Rows are points. Before rounding, the points of a table are all equally far from one centre. They may lie mostly on one side of it. Where is the centre, to within rounding?
(in the rows, 128 means zero)

Points, 8 rows:
[[143  91 137]
 [164 116 129]
 [111 200  92]
 [158 118 110]
 [142 134  85]
 [159 175 105]
 [ 54 140 193]
 [166 150 109]]
Centre: [103 150 143]

Points (13 x 9):
[[ 65 117 145 112 166 106 114 149  86]
 [109 128 184  97 199 138 107 188 115]
 [ 81 130 105 125 200 131  64 143 104]
 [ 91 115 183  93 143 141  81 148 132]
 [ 88 153 154 184 146  95  92 142 141]
 [121 128 130 124 196  90  55 150  90]
 [113 120 171 105 171  86 101 105 129]
 [ 70 163 171 150 167 131 123 150 116]
 [ 76 146 138 139 187 134  78 154  82]
 [ 78 120 179 117 181  93 101 172 108]
 [ 87 189 148 134 168 125 102 167 104]
 [ 72 125 137 107 181  95 150 183 138]
 [ 62 114 182 136 169 122 105 138 125]]
Centre: [124 123 131 134 164 125 107 158 134]

Points:
[[142 185  79 148 118 141 133 114  98 117 157 150  96 139 129 102  62 105
  161  81]
 [152 100 136 215  70 125 133 108 105 149 127 119 103 132 103  88  58 117
  162 127]
 [116 136 155 196  96 131 200 139 105 102 148 127 106 115 156  65  87 126
  170 103]
 [103 141 114 137 130 119 152 143  81 186 151 133 143  93 127  66  35 109
  125  95]
 [ 83 128 110 103  98  95 147 116 104 124 183  98 125 147 116  71  64 132
  133  99]
 [125 192 153 168 122 156 152 109  74 118 140 149 110 123 144  89  54  81
  124 133]
 [120 154 103 157 124 129 186 101 139 165 153  89  87 163 135 100  65 106
  171 139]
 [121 102 135 183  86 138 131 131  70 170 153 162 125 119 118  95  65 140
  109 105]
 [157 114 113 150  66 161 129 111  93 123 144  76 157 150 130  94  43 145
  161  85]
 [134 127 131 167  61 110 170 126  76 162 138 146  71 118 141  96  48 132
  139 118]
 [126 165 117 174  98  85 160  89  77 150 148 102  85 106 110 100  70  95
  116  89]
 [132 157 135 149 100 116 142 139 123 140 135 134 107 125  91 134  72 187
  140  72]
 [109 101 109 174  50 134 138 109  92 174 113 137 129 124 129 106  53 136
  141  83]
 [164 148 126 166 133  84 203 127 115 146 147 157 116  88 118  87  81 174
  166 102]
 [122 138  99 152  94 158 156  80  73 121 168 160 137 151 130  82  45  86
  157 107]
 [186 139 122 163 114 133 129 109 107 189 158 113 109  90 151 100  52 177
  132 118]
 [127 109 150 186 117 120 184  92 103 117 136 104 114 126 104  45  51 170
  113  86]
 [155 134 139 129  66 111 185  60 110 158 169  87  82 115 120  61  52 122
  104  85]
 [187 135 133 157 101 139 152 107  63 106 138 119 128 110  99  75  32 110
  132  77]
 [147 157 125 194 114 110 195 107  59 156 128 129 101 102 140 109  98 129
  119  91]
 [126 122 131 189  75 102 148  99  92 123 139  88  93 149 109  72  46 115
  162 134]
 [138 148 187 158  56 116 181 111 118 178 142 102  97 142 110  86  60 121
  166  57]
 [ 95 154 164 201  65 138 124 118 111 164 137 139 122 151 148 121  92 135
  143  88]
 [143 108 146 149  77 101 155 146 141 136 133  78  88 129 123  84  76 109
   94  81]
 [147 112 129 152  76 136 198  83 121 143 157 151 116 113  53  61  67 144
  158  82]]
Centre: [150 158 133 145  91 125 157 104 126 150 134 129 144 132 128  66  87 128
 133 111]

Points, 27 rows:
[[170 131  52 182 122 111 201  93 176 139 104 125 105 110 151 185  93 132
  138 186 136 151 111 115]
 [152  78  94 195 207 116 169 128 174 179 110 149 124 119 125 194 152 118
  167 170 110 111 107 163]
 [198 120 127 196 108 121 154 112 211 206 133 159 119 148 152 198 140 123
  140 195 127 123 132 143]
 [143 109  67 175 135 134 178 112 163 183 105 104  74  74 140 165 122 127
  177 158 127 145 152 106]
 [169 127  79 172 117 192 172 137 142 131 152 157 124 119 126 217 134  88
  165 127 175 190 172 140]
 [149  89 115 159 109 112 129 149 139 135  96 152 137 131 199 191 146 133
  180 188 140 111 115 116]
 [157 128 149 195 172 129 141 124 163 159 112 116  77 107 115 193 173  84
  143 171 136 118  97 148]
 [175 164  94 186 141 137 124 132 177 156  64  96 103 143 117 165 106  81
  148 173 177 163 108 125]
 [225  90 131 171 147 132 124 182 142 114 135 160 136 164 184 148 167 105
  175 123 125 126 100  86]
 [178  78 116 189 132 141 167 163 182 133 134 122 171  97 160 165 169 128
  155 155 190 149 125  80]
 [138  97 138 126 123 172 138 119 157 159 124 135 138 138 162 174 159 143
  189 134 187 107 170  97]
 [147 109 120 183 123 157 171  91 178 156 113 110 160 103 123 184 125 171
  157 168 183 128 145 114]
 [151  92  69 158 118 119 126 109 157 160 127 157 114  97 187 119  91 153
  121 147 161  95 123 103]
 [166 133  91 191 118 172 157 126 184 150 114 105 123 109 110 199 150 101
  155 199 141 181 108 111]
 [185 102 105 182 123 119 161 137 148 115  96 111 144 111 106 124 151 146
  164 176 103  98 135 111]
 [175  87 127 205 111 179 162 106 118 175 108 133 117 139 126 202 142 105
  172 154 146 163 103 150]
 [134 122  75 171 165 134 164 143 167 206  95 159 132 129 135 214  94  85
  117 156 156 169 155 132]
 [188  85  66 154 164  98 144 129 170 148 120 119 169  59 170 185 137 118
  169 137 176 167 178 144]
 [155  61 111 162  85 119 138 115 165 151  97 111 128 103 134 189 124 109
  162 172 172 145 193 129]
 [142 130  58 199 130 152 161 101 160 104 112 116 102 150 164 175 140 132
  121 181 193 151 104 113]
 [150 118  98 153 153 141 174  92 153 158 122 135 100  98 130 151 165 102
  121 209 168 141 147 110]
 [181  99 105 158 138 184 158 139 189 190 102 166 104  93 167 134 120 115
  162 168 154 169 134  93]
 [193 114  34 168 139  90 128  85 121 158 167 144 135 106 120 151 130  94
  171 177 144 124 133 113]
 [150  97  96 166 150 159 156 160 174 189 108 150 106 132 163 137 153 142
   92 180 160 167 105 155]
 [167 129  75 176 148 168 143 143 181 121 149 114 177 106 128 198  88 160
  147 176 156 111 160 133]
 [125  86 111 182 145 112 189 112 201 170 127 106  76 117 150 195  87 134
  176 146 151 160 158 114]
 [180 114  92 195 154 122 181 135 173 169 136 141 128  77  84 154 132 154
  202 131 103 138 126  99]]
Centre: [181 108  95 160 148 125 128 126 170 140 130 138 116 141 136 176 133 125
 142 121 140 146 135 125]

Points (31 x 24):
[[154 133 170 132 154 133 139 118 139 120 168 116 178 103  89 183 106 168
  146 165 184 126 185 181]
 [139 161 167 121 150 107 103 148 191 100 145 123 154 137  89 186  94 175
  143 150 168 104 192 147]
 [161 176 184  99 145 128 148 142 180 127 170 121 154 125 101 171 142 200
  157 138 142  88 165 172]
 [153 130 175 116 134 127 140 109 166  85 177 146 158 127 102 192 103 198
  172 135 158 101 118 161]
 [162 152 147 106 132 112 125 149 147  81 180 136 167 140 106 219 115 181
  181 148 135 109 149 173]
 [145 130 160 124 144 126 131 168 186 130 160 117 149 122  98 200 148 172
  161 159 173 119 184 186]
 [158 151 162 100 144 110 127 148 180 130 175 133 167 101  90 191 124 190
  139 147 151  94 173 169]
 [149 135 146 127 164 109 132 132 177  96 165  86 157 124 113 194 102 188
  121 128 155 108 141 175]
 [161 146 142 103 144 123 130 144 167  90 165 128 157 129  86 214 138 168
  177 163 163 110 178 175]
 [149 109 147 127 161 121 122 143 175 107 175 110 166 121 111 178  94 193
  146 155 139 114 129 195]
 [151 117 159 116 163 122 156 136 179 135 171 111 157 123 103 202  94 165
  158 161 129 101 174 169]
 [168 137 143  95 171 119 129 133 195 109 153  99 188 116  96 171 103 187
  125 128 155 119 153 146]
 [150 178 150 103 159 117 156 165 174  85 169  83 158 131 104 176 115 186
  166 144 156  90 150 173]
 [150 121 174 123 160 115 116 154 167  83 179  72 146 112  63 192 118 188
  154 157 174 108 131 177]
 [137 153 173 131 139 104 134 160 159 115 170 131 149 151 104 189  95 200
  150 142 146  94 164 179]
 [160 136 178  93 139 123 116 152 170  77 174  92 146 140 108 220 126 175
  142 140 173  98 144 173]
 [153 143 198 151 130 130 151 172 168  79 142 104 147 113  96 182 109 188
  147 151 184 131 143 182]
 [157 173 200  93 166 120 149 179 135  83 185  98 165 123  97 190 128 177
  168 152 162 112 172 177]
 [122 138 170 109 170  99 135 147 174 104 149 109 138 100  85 212 120 199
  146 131 172 116 174 137]
 [136 125 155 111 108 113 132 133 156 109 193  99 158 112 106 189 131 195
  145 169 166 126 169 167]
 [145 137 178 106 154 100 135 155 201  84 169 112 152 142  72 167 133 193
  184 143 161 129 154 172]
 [162 157 162 143 135 135 102 161 183  87 152 104 152 136  92 196 113 193
  160 150 166  85 162 140]
 [145 158 152 127 163 121 105 148 202 122 190  92 150 144 131 175  99 162
  149 177 148 111 132 165]
 [126 124 148 101 153 132 132 145 190  98 165 103 140 136 116 203 139 199
  183 128 145 108 147 179]
 [130 141 165 128 158 132 132 152 197  86 174  93 171 103  92 187  91 156
  136 142 164 106 170 178]
 [161 149 193 133 162 125 137 160 184 103 155 100 160 153  97 202 113 188
  132 136 177 125 135 172]
 [146 174 181 109 141 111 137 147 192 117 165 106 164 140 101 187  82 187
  132 161 158 128 158 160]
 [138 149 144 126 145 113 132 160 172 101 192 102 140 176  78 191 111 141
  157 138 144 112 167 193]
 [177 175 171 124 149 130  93 155 184  85 140  83 164 119  77 206 113 172
  175 132 165 129 168 151]
 [133 140 174 118 158 102 151 146 177  92 180 102 168 141 121 198 117 180
  167 146 160 114 166 175]
 [144 140 175 117 141 106  98 121 167  98 179 101 151 127 124 188 122 212
  152 154 159 116 150 172]]
Centre: [135 143 172 110 144 139 118 155 135 113 154 112 140 119  96 156 125 136
 158 133 137 135 131 133]

Points, 28 rows:
[[121 142 159 121  90 155 148 114 134 100  98  81 163 172 162 147 117 143
  117  49 114 189 163 131]
 [ 86 105 162 120  59 129 168 133 120 122 101  63 165 162 160 171 105 126
  112  65 115 179 163 141]
 [111 118 161 166  55 109 155 130 135 105  90  93 171 130 153 124 111 133
  118  46 118 195 156 128]
 [133 125 179 136  72 103 163 118 124 104  71  76 136 158 163 159 113 122
  112  60 118 144 157 140]
 [114 124 166 132  48 128 154 109 138 110  82  71 173 141 130 158 110  98
  128  43 129 174 160 150]
 [107 140 206 151  60 113 150 142 116  61 102  96 179 142 142 116  88 127
  124  87 115 166 178 135]
 [115 135 165 156  65  98 127 125 159  96 107  98 165 146 140 158 126 120
  119  45 147 142 179 132]
 [ 91  83 190 141  81 165 165 141 132  84 100 111 152 157 134 144  90 152
  103  84 135 181 131 146]
 [ 99  99 167 145  58 129 166 127 153  91  93  81 164 149 157 142 116 109
  101  80 121 181 141 111]
 [ 95 135 171 142  42 127 138 127 127  88  45 105 182 150 130 140 131 114
  114  62 133 154 178 140]
 [ 97 141 190 148  79 118 139 122 142 100 107  62 153 143 150 155 104 159
  121  38 105 162 145 133]
 [116 108 169 139  39 107 148 120 120 110  89 106 149 135 148 141  95 143
  110  51 108 187 155 154]
 [123 115 161 129  93 142 181 123 110  76  89  76 148 134 170 158  76 127
  159  85 115 175 155 148]
 [112 129 198 167  50 106 139 139 134  73  94  68 178 132 145 138 125 116
  141  79  97 149 155 109]
 [100 118 156 165  73 162 132 101 118 102 108  78 188 125 148 135 130 112
  119  53 113 184 172 131]
 [121 111 164 162  72 102 141 116 146  97  72 110 158 159 110 142  93 151
  115  50 128 192 158 136]
 [119 116 167 179  78 102 168 100 127  88  85  83 180 134 150 141 117 138
  119  44 144 164 129 156]
 [110 117 193 155  75 140 135 113 127  93  71  84 154 165 156 126 121 126
  102  63 129 189 166 140]
 [124 130 180 141  59 115 137 126 128  97  87  94 164 134 155 150  99 117
  150  39 110 208 165 138]
 [111 127 199 121  35 119 158 154 156 113 103  79 163 131 166 125 111 137
  126 100 135 183 155 149]
 [109  79 181 145  68 137 145 118 140  78  70  89 170 138 156 143  99 120
  105  64 141 165 159 124]
 [ 89 123 160 127  80 121 130 119 135  96  80  56 183 137 156 156 113 113
  109  50 134 203 185 147]
 [103 113 204 146  71 138 146 122 120 110  78  72 151 151 153 126 100 123
  118  69 101 138 176 149]
 [104 102 178 144  91 136 148 111 107 119  85  91 191 157 169 121 124  93
  118  48 124 172 143 104]
 [134 110 174 135 100 108 161 126 124  83  89  86 135 151 176 170 135 138
  127  50 155 146 137 142]
 [129 124 153 137  54 146 130 136  95  83  61 108 154 154 166 131 113 124
  107  67 111 147 166 134]
 [121 122 154 119  53 129 159 119 146  92  87  52 176 137 156 141 131 124
  106  74 128 181 171 162]
 [133 133 168 162  63 114 120 126 130  76  77  82 189 174 118 128  93 112
  108  53 106 176 152 160]]
Centre: [109 124 164 126 112 115 116 141 117 113  92 105 188 126 130 155 122 129
 132 110 121 162 128 154]

Points (30 x 24):
[[113 206 131 144  97 102 103 156 129 129 151 171  78 123 124 131 137 127
  159 148  54 175  73 198]
 [117 186 140 116  75  81  89 156 126 112 105 141  63 126 140 153 130 129
  144 165  45 117 121 182]
 [119 209 130 133 137 101 111 129 152 107 113 178  94 154 132 156 137 104
  128 138  63 167  66 191]
 [123 168 125 156  88  96 100 183 152  99 117 176  90 139 129 139 135  87
  102 148  41 130 112 179]
 [117 210 144 142  94  96  86 143 177  92 115 173  77 162 135 159 139 124
  130 159  81 149 130 179]
 [105 185 157 151  92 104  93 166 160  92 111 167  57 132 133 148 125  88
  154 171  63 154 101 191]
 [108 187 176 147 113  88 101 157 140 109 102 176  96  94 153 121 132 128
  122 134  47 175 115 191]
 [122 219 137 137  96  96 105 147 163  98 114 155 105 119 119 149 129 130
  109 156  54 170 108 149]
 [123 200 118 159 119 113 102 139 167 134 117 203  99 125 139 129 135 105
  155 177  69 119 131 189]
 [100 178 162 161  79  65  62 146 159  77 133 163  60 141 111 145 138 114
  164 154 105 143  96 170]
 [111 168 139 120  83 104  93 143 164  94  95 200  85 125 108 148 147 129
  142 146  40 132 114 185]
 [ 84 195 146 153 102 115 110 177 169 108 119 150 104 155 136 182 112 110
  157 141  86 137 116 174]
 [128 168 141 131  95 114  98 182 154  89 135 168  93 114 158 148 118 130
  151 126  71 189 138 149]
 [125 201 160 174  79 107 105 143 162  88 112 160  98 130 134 169 107 113
  136 146  53 161 104 159]
 [131 181 134 142  90 109 135 134 134 107 145 172  86 159  95 167 117  91
  144 134  64 145 111 186]
 [120 192 161 152 119  92  68 156 149 150 100 184  66 142  86 151 123 124
  121 147  87 154 106 176]
 [ 99 174 158 145 102 102 133 160 166  88 108 187 103 131 127 163 115 139
  140 166  87 168  89 195]
 [ 97 191 153 124  81  89 102 148 153  92 116 178  88 128 130 193 127 101
  133 158  62 165 104 167]
 [109 190 163 142  82 100  93 173 168 103 133 168  74 135 134 164 121  92
  145 157  54 117 128 165]
 [108 195 173 124 113  93 110 160 171 100 148 184 100 137 156 139 125  88
  103 132  94 141 126 198]
 [101 211 172 123  96 102 109 156 166 106 139 180 128 128 114 152 154  91
  163 118  63 147  88 177]
 [125 199 138 133  74  86 124 171 135 118 114 148  71 148 115 162 137 104
  159 155  58 140  91 132]
 [115 197 146 157  96 104 120 177 169 132 104 148  94 133 145 154 114 106
  152 140  73 178 110 193]
 [114 200 158 164  90 114 124 151 158  86 132 183  76 135 121 167 126 128
  134 159  77 149 107 169]
 [132 213 156 130  94 111 126 170 132 120 118 175 103 143 156 132  95 154
  118 133  74 145 106 178]
 [110 195 137 162  96 128  94 151 153 127 125 220  84 132 132 114 138 112
  170 156  58 158 112 184]
 [125 181 141 169  84 107 108 157 149  94 148 192  83 126 130 183 113 116
  134 124 105 125 115 168]
 [117 192 136 126  91 104 117 152 163 129  98 154  91 129  96 151 154 133
  161 150  48 149  87 194]
 [ 70 181 158 129  93 105 111 162 168 112  89 131  77 119 128 155 115 112
  161 150  64 125  73 171]
 [ 93 203 167 121  87  90  96 166 167  93 121 145  85 122 132 133 152 115
  141 137  49 158 114 185]]
Centre: [117 146 153 133  98 107  90 128 136 130 125 156 115 137 142 122 136 112
 140 147  98 139  94 152]

Points, 31 rows:
[[215 140 109  78 137 143 142  90 114  91 116  86 165 195 103 152 140  40
  141 119 126 109 158 136]
 [179 169  92 133 193 132 145 106 142 101 184  95 118 161 110 138 146  99
  143 165 144 129 169 155]
 [210 100 149 107 118 133 132  93 144 113 148  88 122 198  98 124 166 124
  130 130  91 130 151 197]
 [152 136 103  80 172 157 124  98 101  79 120 156 148 212 108 138 146 128
  122 128 124 122 164 193]
 [189 141 134  93 160 126  98  59 160  82 142 138 144 199 125 120 107  87
  152 164 151 172 130 193]
 [160 130 103 102 158 124 131  80 118 129 113 141 120 206  68 145 146  81
  140 179 117 138 170 198]
 [201 114 128  89 145 138  87 102 123 172 117 124 119 191 120 131 133  87
  154 155 121 169 110 188]
 [185 130 127 121 159 172  82  66 131 105 134 111 113 203 108 144 168  60
  157 147 120 156 138 172]
 [190 122 138 104 141 114 108  63 113 104 129 132 145 222 118 164 184 111
  151 117 102 139 161 181]
 [195 142 108  66 165 115 137 116 113 100 107 125 126 172 106 143 146  90
  165 113 133 131 202 210]
 [191 124  79  83 175 107 115 131 156 109 113 102 131 221 138 121 138  77
  115 129 141 137 153 163]
 [166 111 107 105 107 152  89 110 118 108 161 144 168 200 120 141 187  75
  154 136 125 167 155 182]
 [175 140 117 130 160 180 140 112 122 100 136 125 145 181 122 141 145  97
  108 149 105 112 187 185]
 [157  95 130 115 141 135 130  86 141  88 147  91 170 183  86 144 161  97
  128 132 163  80 156 189]
 [175 133 113 122 127 121 105 102 119  96 162  91 138 202  97 141 119 114
   97 182 153 155 125 203]
 [153  68 122 101 159 124 110 100 122 105 159 136 166 172 101 156 114  83
  106 170 119 123 154 174]
 [207 123 136 106 125 120  91 101 157 124 150 108 157 207  71 178 144  62
  156 119 137 146 162 151]
 [182 104 137 105 134 140 104 103  97 110 157 165 156 213 107 127 167  95
  108 150 163 125 180 176]
 [183 126  84 124 123 117 156  61 106 143 133 131 129 235  94 157 166 107
  150 156 124 160 139 178]
 [183 108  87 141 147 160 122 125 147  95 100 149 147 172  82 153 112  90
  108 163 112 137 158 184]
 [195 123  96  90 148 117 119  75 101  97 141 140 125 215 153 179 184 121
  125  92 157 144 161 181]
 [191 161 135 105 185 135  85  99 135  80 134 153 133 178 120 158 116  64
  133 158 153 156 178 163]
 [171 112 135 105 152 132 127 100 156 106 121 144 163 196  90 167 148  49
  145 115 158 120 158 207]
 [158 143 131 141 142  89 147  96  79 112 147 138 109 214 112 130 131  99
  169 120 164 118 197 165]
 [169 149 160 131 120 120 105 123 135  87 117 141 145 226 109 187 126  93
  147 151 126 144 118 167]
 [176 133 127  81 141 173  82  56 129 118 122 146 126 191 113 122 160  86
  132  98 140 119 162 199]
 [215 146 118 105 127 162  98  85 110 132 127 141 118 199  95 140 165  83
  123 134 109 154 180 189]
 [191 103 120 167 121 152 125  81 121  93 128  95 150 210 112 161 168  82
  119 157 158 158 144 182]
 [186 119 124  77  82 128 148  88 106 152 131 123 115 216 115 187 133 110
  108 131 128 161 163 197]
 [228 111  93  94 145 122 161  99 146 140 124 131 127 191 101 161 152  68
  122 155 137 119 128 201]
 [177 122 120 131 143 119 171  50 129  74 129 132 134 199 114 105 138  88
  153 149 115 130 169 203]]
Centre: [167 123 120 100 124 128 141  96 128 105 128 128 116 154 110 139 137 106
 136 123 153 152 137 136]
